Every row gives one point. Before rounding, the points of a table are all equally far from one centre. They may lie mostly on one side of it. Write the centre, to within rounding.

Points:
[[ 23  36 -26]
 [ 50 -21  10]
 [ 58 -14 -31]
 [ 12  25  -4]
 [ 28  -7 -28]
 [ 41  47  19]
 [ 66 -21 -13]
 [ 60  11 -44]
 [ 51  11  35]]
Centre: [52 17 -5]

Points, 11 rows:
[[ -7 -26  26  46 -28 -28  -7  30]
 [-47  17  19  -6 -51  32   9 -69]
 [-26  47  70  53 -55  31  14 -14]
 [-44  -9 -21   6  -3   5  35 -16]
 [  6  30   0  63 -67  48 -28 -12]
 [ 24   9  44  13 -60  63  37 -67]
 [ -5  13  45  23  27  -7  56  -9]
 [-11  51  29  -2 -12   4 -23 -74]
 [-28 -22  35  40 -68 -23  29  13]
 [ 49  46   7  23   1 -20 -28 -37]
 [-21  -5   4  12 -49 -49  45 -11]]
Centre: [  8   9  22  25 -31  10  10 -26]

Points (18 x 12):
[[-41 -34 -14 -25  -3 -27  -7 -29 -34  43  18  40]
 [ 35 -37  62 -65  -5 -25  54 -49   6 -50  32 -10]
 [ 24   2  47 -42 -37  10  49 -31   0  59   5  -8]
 [ 59 -41  29   4  19  16  72 -28  28  -7  25  28]
 [-20   7  43 -24  37  26 -21 -31   5  16   3  68]
 [-35 -67  -6 -55 -26  -9  59  -1 -18  13  31  49]
 [ -2 -39  28 -17 -16  53  47 -22  -2 -11 -43  37]
 [-13  17  85 -41 -28  23  34 -17 -22   8  41  65]
 [ -1 -51  75 -68  18  12  66 -16 -21 -51  26  32]
 [-51 -74  33 -50 -32  -4  32 -47 -22  22  33  24]
 [-50 -26  12   1   2   5  35 -36  11  18 -30 -26]
 [  0 -25  14  24  16  41  32 -65   6  20  36 -15]
 [-43 -48   8 -23 -62  16  39 -38  -3   0  54  10]
 [-24 -61  49 -23 -41  -9  29 -36 -23  24 -32  31]
 [ 58 -37  12 -16   7 -14  28 -25 -40  -7 -32  -1]
 [-47  19  42 -24 -60 -31  54  -7  18   5  22  13]
 [ 14 -77  13   1   5  29  56  -7 -38  -5  32 -11]
 [ 32  -7  60 -29 -31  43  72 -26 -32  18  36   8]]
Centre: [ -4 -17  30 -26   3  -6  29 -22  -6  -7  22  19]

Points (24 x 20):
[[-59 -60  17 -30 -25  49 -22 -31  -8 -94 -35 -12  17  51   1  29 -47  -4
  -16  11]
 [  0  -4  18 -56 -50  20 -53  29 -34 -17  20   4 -23  32  -4 -19 -43  36
   -6  55]
 [-22 -10  11  14 -20  68   6  16 -70 -44 -16   6 -17  74  11 -23 -45  21
   18 -12]
 [  9  19   5  -8 -57  15 -46 -32 -16 -38  -5  -3  23  37 -32  22 -35 -12
   -9   0]
 [  7   1  54   2 -35  45   0  52  34 -35 -38  17 -45  73  17 -43 -54 -16
  -34  -4]
 [-22 -34  32 -41 -38  19 -32  45  -9   5  20  16 -26  61  21 -30 -37 -27
  -46  26]
 [ 10 -11   2 -67  -5 -19 -11  23  49 -53  22  29  -9  69  15 -37 -10  40
    2  70]
 [ -9 -40  55 -32 -16 -33  75   5  40 -65 -36   0  28  77   0   8 -39   0
   53  14]
 [ 27   0  28 -33  27  17  11  25 -16   0 -11 -17 -39  47  16 -50 -33   6
  -16  81]
 [-62 -33  56  37  33   8  -2 -48   9 -46 -20  33 -25  37  -2 -43 -57   9
    1  32]
 [-51 -14  44 -32  -2  65  53 -25   1 -68 -42 -16  18  47 -17  36 -70  11
   -2  66]
 [ -4   7  75 -48  12  42 -40 -34  -6 -73  15   5  -7  69  20 -18  -8  11
   27  45]
 [-16 -68   6   6 -17  26 -35  -2 -44 -46 -27  65  -2  24  11  16  -9 -10
   -2  48]
 [ 26 -13  18  30 -16  35 -47  26 -27 -25  -3  23 -42  76  19  -8 -51 -13
  -29  16]
 [-41   8  58 -50  20  -1 -27 -35 -23 -24 -10  19  34  40  -7 -26   8  53
  -31  34]
 [-49 -41  29   9  -2  11  -5 -66 -25 -18  15  -3 -12  52  58 -19 -36 -11
   -3  37]
 [-17 -25  49   5 -33 -15 -46 -27  -5 -37 -14  15 -20 -16 -11 -51 -35  34
   23  11]
 [ -2   4  90   8 -35  35  -2  -4 -17 -70 -25  25   6  68 -34  17 -38 -28
   41  47]
 [-14 -46  38  24 -23  51 -24   5  50 -26  -3  27 -37  89 -24 -17 -56 -30
   -3  24]
 [ 14 -40  24  38 -52   8 -23  -6 -18 -25   6   2 -38  44   9  13 -72   4
   23  79]
 [-15  12  74  43  -8  32  -5  12  26 -57 -31   1  38  46  -4  -8   9 -40
  -45  40]
 [ 19 -25  -5 -31 -23   4 -18   0 -11 -60  23  51 -21  16 -25  -1  13  -7
   22  48]
 [  5 -64  23 -40 -20  -5 -18  47 -19 -19 -76  21  -4  83  11  46 -42  12
   -5  49]
 [-23 -70  82  -1 -21  72  12  41   9 -40 -68   7 -24  20 -27   8 -31  13
    1  45]]
Centre: [-16 -17  35  -8  -9  13   9  13  14 -37 -13   5   4  43  11   7 -31  22
  -1  26]

Points:
[[ -39   35  -22   39    2  -54   26   17   26  -65   -2   58  -11   21
   -48  -22   38    8  -19    1  -60  -12    7   41]
 [  -8  -20   -8   12   50  -53   -6  -23   17  -85  -17   21   -7    1
     4  -48   -3   -7  -27  -40  -57   -4   38   47]
 [ -18   62   -8   10   52   -2   -2   21    7  -22   10  -45   -2    7
    17  -47   10  -26  -79  -36  -20  -33  -15   17]
 [ -59   41    0   11   -9   24   35   21   15  -94  -29  -15   12   12
   -42  -23   38  -16  -18  -21  -18  -20    3  -17]
 [   5    2   23  -17   -7  -34   26   37   57  -60  -65   34  -16   -9
   -51  -30  -17   22   -8  -18  -15  -15  -38   26]
 [   9   27   18   42   -9  -80   29   18   65  -33  -45    2   28    9
   -11  -30   21   10  -72  -14  -41  -10   35   27]
 [ -48   -1   20   38   57   -9   29    2   16  -59  -28   22  -22    7
   -56   -4    8   28  -47  -40  -27  -20    5   39]
 [ -22   23  -25  -16   41    5   73   15   35  -38  -98   21   -9   26
     0  -27  -17   33  -20   -3  -39    5   13   25]
 [  -4  -15  -17    8   34  -43  -25   20   33 -112  -22  -13   -2   71
    -1  -38  -50   33  -36    7   15   12  -10   43]
 [  18   19   18    3   34  -48   13   94   10  -53  -39   34   22   58
     2  -23   23   73   -4  -35    5   30  -20   16]
 [ -50  -17  -14    4  -52  -72   61   48   44  -62  -64   13   -2   25
   -33  -11  -15   -5    7  -19   45  -26    5   37]
 [  -7  -10  -12   23  -18  -31   38   64   52 -104  -44   -9  -57   14
   -10  -10   39   46   -6  -24   32   12  -21   -6]
 [  12  -63  -12   20   24   23   39  -34   15  -38  -20    3   -7   11
   -24  -24   -8   11  -30  -63   -5   -6  -41   64]
 [  38  -12  -19   21  -26  -40   34   30   72  -79  -33  -17   13   51
     6   17    1   54   20  -11  -31   28    0   31]
 [ -35    5   23   -2   13  -62   60   12   66  -45  -32   51  -21   24
   -37  -72   -3   32  -20  -27   27  -15    4   64]
 [  11   47  -26  -24   10  -85   37   23   60  -17  -30   16    5   31
   -32  -58    0    2  -79  -29   -3  -15  -16   14]
 [  21   38  -12   34   23  -58  -15   15   10  -65  -48   -5  -30  -10
    15  -27   13   14   -9  -66   -6  -21    7   74]
 [ -28   23    3   11   -8  -47   31    6   -3  -48    2   41  -26  -18
    14  -43   54   21  -19  -71  -29  -22  -50   44]
 [   0   20   13    9  -26  -29   24   62   13  -76  -50  -18  -30   10
    17  -54  -13   61   -2  -48  -13  -48   27   31]
 [ -11   67  -18  -20   19  -19   49   43   40  -62  -20  -25  -12   25
   -27  -62   -8   12  -20    6  -23  -43  -21   28]
 [   9   12   17    4   14  -47   12    9   25  -44  -67   -2  -11   31
    -2  -39  -28    3  -34  -46  -36   49  -32   67]
 [   1   29  -77    0  -17  -25  -10  -40    4  -65  -66   -4   -5  -25
   -12  -31   32   14   -3  -21   -2  -13  -29   11]
 [ -52  -11   36   26   41  -69   39   25   41  -36    1   16  -25   14
    -3  -34   27   33  -32  -22  -49   11  -29   62]
 [  -4   -4   39  -12   31   21   50   86   18  -98   13   15   33   33
    27  -26   23  -12   -5    5    2   25   16   27]
 [  -3   -2   15  -18   -4  -68   55   21   19 -111  -32    5  -25   31
     8  -16   29   19    0  -24  -19   -2   46   55]
 [ -14    0  -33   53   53  -40   51   14   39  -51  -45   22  -15   -1
    -7 -104  -31   34  -10   21   22   14    1   19]
 [  14   13   19   15   20  -11   65   26   39  -87  -26  -35  -21   35
     2   37   -4   15  -16  -36  -12  -19   37   41]
 [  26    9  -35   30   15  -50   59  -17   40  -61  -50   24   17   45
   -43  -22   15   53   -9   36  -14   -5   -6   37]
 [ -40   12    0   68   18  -73   39   29   47  -76  -46  -25   16   26
     6  -20  -21   30  -39  -43    2   39  -10   -1]
 [ -34   44    5    0  -36  -46   11   13    9  -64   -8   50  -20   61
   -18  -28    1   52  -73  -23  -25  -32  -29   18]]
Centre: [-15  -8 -17   8  -2 -17   9  19  18 -15  -6  11   0  27  18 -22  10  10
 -15  -7  21   2  11  11]
